Every row gives one point. Any point is a mix of the corners, with weights that add up to 1. It lies inside the corners' shape when no weight is negative. Is each point inside? If not, which corners have a negative weight?

Corners:
(1): [ 82  40 -61]
(2): [ 28 -35 -52]
(3): [-88   6 -54]
(4): [-60   9  72]
Points:
[-7 18 15] -> inside
[ 52  26 -74] -> outside (4)
[-20 -28 -39] -> outside (1)
[35 18 -3] -> outside (3)
[ 45  27 -37] -> inside
[-12 -17 -48] -> inside
[-69  18  -7] -> outside (2)
[ 33 -14 -50] -> inside

Corners:
(1): [-59  63 -38 -18  26   8]
(2): [-45  24 -73  36 -35  59]
(3): [-28  54  70  26  19 -46]
(4): [   5 -103   15   15  -74   24]
(5): [ 29 -79 -32  28 -66  11]
(6): [ 79  65  68  13  19 -63]
(7): [-48 -22 -45  -6 -73  18]
Points:
[ -1 -72 -31  31 -72  23] -> outside (1, 6)
[-33  -6 -29   3 -46  14] -> inside
[-28 -38 -31  10 -47  24] -> outside (6)
[ -2  21 -13  14 -13   1] -> inside

Corners:
(1): [ -9  60 -21   5 -15 -79  30 -64 -35 -36  23]
(2): [-11  48   6  20 -10  29 -20  37 -13 -90  18]
(3): [ 45 -67  16 -41 -26  16 -11  38  39 -68 -34]
(4): [  0 -45 -17 -18  44   4 -35  33  45 -36  19]
(5): [-26   2  25  -7   1 -34  -4  -1 -39 -24  18]
(6): [-34  21  11   0  -7  34   1   3 -11   2 -12]
(7): [ -2 -45 -36  37  24 -28  39 -32 -32  59  10]
(8): [-30   0  -5   2  -9   0  22 -63  -4 -37  31]
(9): [ -1 -48  28  20  37  22 -30  27  38 -29 -24]
(10): [  45    9    0    3 -112   22  -50  -17   -8   35   26]
(11): [-67  43 -51  48 -70  -3  -1  20 -31 -28  18]
(12): [  48 -121   -9  -29   67  -23  -59   26   10  -15  -47]
Points:
[ -1 -23   5   6 -11  -5  -3 -10  -7   1  -4] -> outside (2, 4)
[  1  -4 -13   9 -12 -19   0 -19 -14  -2  11] -> inside
[ 10 -25 -14   3  -5  -7 -10   1   4 -30   2] -> outside (5, 6)
[-16  15  -3   6 -27  12  -5  -3  -3 -17  13] -> outside (12)
[-11  13  -6   1 -22  -8   4 -12 -13 -28  19] -> outside (9, 12)

Corners:
(1): [ 55 -41  49   6  20  43  30  -6  52  50  -4 -45 -38  -8  14  -6  26  85]
(2): [  5   7 -28 -13 110 -17  59   9  42  32  -3   3 -15  33  25 -31 -49  27]
(3): [ 17 -53 -36  11  -5  40  19 -35   2 -30  28 -14 -77 -40  37   9   2   5]
(4): [-12  13  26  37  10  22 -17 -52 -21  24 -60 -13  -3  19  68  36  18 -64]
(5): [ 28  48 -18 -25  66   4  11 -34 -18  20  11   2 -70 -15 -23 -52  23  37]
(6): [-62   5   4 -43 -19  -4 -11  22 -48  27   2  46  58  43  92  25  21 -84]
(7): [ 21  10 -57  -8  48 -46  29  19  60  21 -47 -20 -49 -35  37  10  13  65]
(8): [ -41    6  -19  -20   30  -22  -43  -31  -56   21  -17  -93   44  -24
   31    1  -12 -116]
(9): [ 51 -35 -24  -6 -67  92 -67   0 -45 -67  51 -30  51  32 -19  48   6 -67]
(10): [-13  10 -16   4  76  27  48   4  29 -13 -43  -7 -17  12  35 -66  83  91]
(11): [   8    4   13    9   16   36 -111   64  -33  -67    3  -33  -33   65
  -79  -22   -7  -19]
(12): [ -25  -13   -2    1  -71  -17  -88 -100  -80  -40   82  -72   61   13
  -31    9   52  -60]
(13): [ -5  37   9  23  49   2 -59  22 -86   4 -23   4  37   5  68  12 -70 -59]
(14): [  0 -32 -23 -13  16  38  10 -23 -10  12  -2  28 -34 -27 -71 -37   8  58]
(15): [  10   62  -32   -2   -6  -31   16   -4   69  -16  -35  -15  -73  -22
  -31 -120   34   71]
(16): [-12  19  65  69  -6  40  -8  49 -33  44   0 -35 -10  25  -2  44  11 -71]
(17): [-19  12 -44 -38 -48  -2  17  40 -71 -49 -30   2   2  31  69  32 -60 -49]
(18): [-38  21  73 -31 -18  -8 -61  -6 -45 -20   9  -8  53 -33  40 121 -72 -92]
(19): [-24  28 -53 -22  25  61   2   1   3   9  25  -8 -49  -1   3   7 -38  51]
Points:
[  4  11   0   5  33  15 -19 -11  -9   9  -3 -34  -1   5  -4  -6  -1  -8] -> outside (3, 6, 17)
[  3   9  -9  -6   6  20  -5  -1  -2  -7   1  -8 -19   6   8  -7   2  12] -> outside (8)
[ -6   4  -3 -11   9  18 -24 -15 -29 -10   1 -14   9   7  21   2  -4 -22] -> outside (7, 16)
[-15  -3  -7  -9   6  15 -13 -13 -21 -11  -7 -16   9   7  28   1  -2 -20] -> outside (5, 7, 16)
[-12  18 -23  -9  19 -11  -1  -7   4 -10   7 -26 -41 -15 -31 -31   4  19] -> outside (1, 4, 6, 9, 13)
[ -9  18 -12 -31  10 -10 -21   0 -10  -7  -1 -27   7  18  24  24 -37 -39] -> outside (3, 10, 13, 14, 16)
[-11   9   3  -4  -4  22 -29  -5 -40  -9   3 -21   6   5  16  12  -6 -37] -> outside (2, 7)
[ -3  14  -5 -11  13   7 -17   6 -13  -4   0 -23  -4   7  -1 -10   0   0] -> outside (3, 4)
